Rows are points. A path goes straight from each point to the next, and from the last back to the first. The post is the endless flat space through its rows: a point in 2 columns, a line in 3, a plane in 4, and so on, so that a path can go around it. Count how often the path circles the post. Going back the other way cancels.

Post (2 x 3)
[[  8.6  -2.6  23.2]
 [  8.8  30.4 -14.7]]
Path (14 x 3)
[[  0.4   8.9  -9.7]
 [ 10.5   5.5  -3.3]
 [ 43.8  14.7   0.1]
 [ 16.3  35.0  28.8]
 [-17.5  31.0  28.2]
 [-10.8   2.3  15.3]
 [-13.7  -0.5 -12.0]
 [  0.5   4.2   2.6]
 [ 14.8   3.7 -19.1]
 [ 25.0  14.6  15.9]
 [ 27.9  39.6  35.3]
 [-16.7  13.1  34.9]
 [ -6.4   6.3   5.7]
 [ -5.8   5.0  22.5]]
Times around: 2

Post (8 x 9)
[[-21.4 -18.7 -14.0   8.8 -10.0  32.6  -3.5 -19.0   7.1]
 [  3.9 -23.6  21.5   2.2  21.9 -12.2 -11.8  10.6  16.9]
 [-29.2 -28.8  33.9  -1.7 -48.5 -21.4 -13.6 -45.2  19.0]
 [ -8.6 -14.7 -12.0 -11.3 -28.3 -13.2  40.0 -41.5  20.6]
 [  1.6  10.5 -16.9  -9.2 -14.6  11.7  -4.3   6.8  12.2]
 [-11.1 -16.4  19.8   3.1 -12.3 -43.8 -14.5   4.7 -16.3]
 [  6.8  -8.0 -15.3 -32.1   4.6  -2.0  19.4  -9.6 -32.7]
 [ -0.1 -31.4  25.7  12.8   6.3  22.6 -18.8  36.2 -23.2]]
Path (25 x 9)
[[  3.9   1.2   7.1 -13.5  29.5  -8.0  19.9 -28.6  -3.4]
 [  0.5 -18.2  19.4   7.3   1.9 -23.6   9.5   7.4 -14.3]
 [ 14.1  -1.1 -10.9  -1.4 -23.2 -14.7  -2.5 -16.7 -15.2]
 [ 12.6 -13.8  -0.9 -13.8   8.8 -12.9  -8.5  -1.5   5.5]
 [ -4.0  -9.0   4.7  -7.8 -43.6 -21.0  -8.2  -3.5  16.8]
 [-16.7 -11.7  -7.9  -4.9 -13.4  20.2 -11.6  35.9  25.9]
 [-27.6 -12.5  12.6 -19.3  -7.8   0.3 -23.9  -7.3 -33.5]
 [ -1.4  19.0  14.0  -5.8 -19.0 -14.0  17.1 -10.5 -19.8]
 [ -1.1 -22.3   6.7 -15.4 -10.5  -5.9   7.6 -34.3  -9.1]
 [ 17.2  -7.2 -17.1   4.4 -11.9 -21.2  17.9 -42.2   1.0]
 [  6.7 -34.0  -5.1   1.9 -51.1 -10.7  -7.0 -23.8   3.8]
 [-15.6 -18.2 -14.3  -4.4   8.9   9.8 -26.3  -9.0  13.1]
 [-29.2 -53.1  46.5 -24.9  -9.0  13.5  12.1   6.2 -14.2]
 [  0.0   4.5  23.9 -21.1   7.2  16.9  -7.9   2.3 -11.8]
 [  4.3   7.8   2.3 -11.6 -32.0   3.5  -8.7 -16.9  -4.4]
 [ 24.5 -28.5   3.6   4.5   4.6  13.4 -30.6  -6.2   3.7]
 [ 11.8 -45.1 -11.2  -2.4  -1.3  11.2  -6.3  -5.3   3.6]
 [-27.7 -33.2  -3.4   8.1 -32.6 -23.3 -23.0   9.4  13.9]
 [-27.3 -20.8  31.0 -38.2 -12.2  -3.7  10.8 -17.7   8.3]
 [-11.7  -3.5  30.9   3.2   4.0 -32.3   7.2  -8.5  27.9]
 [ 24.5   7.9  14.0 -15.1   7.6 -16.4  20.6 -23.4  -1.7]
 [ 33.2 -40.7  16.2   8.1 -12.0   0.7   1.9  -6.1   8.6]
 [  7.4 -34.1  24.6  -5.3 -17.6 -18.0  -6.8  12.0   7.2]
 [-20.6 -12.0  10.6 -27.0 -27.8  -1.3 -17.1  -8.6  53.8]
 [-18.7 -30.9  16.4 -15.1  21.5  32.2 -16.0 -20.1  -4.7]]
Times around: 4
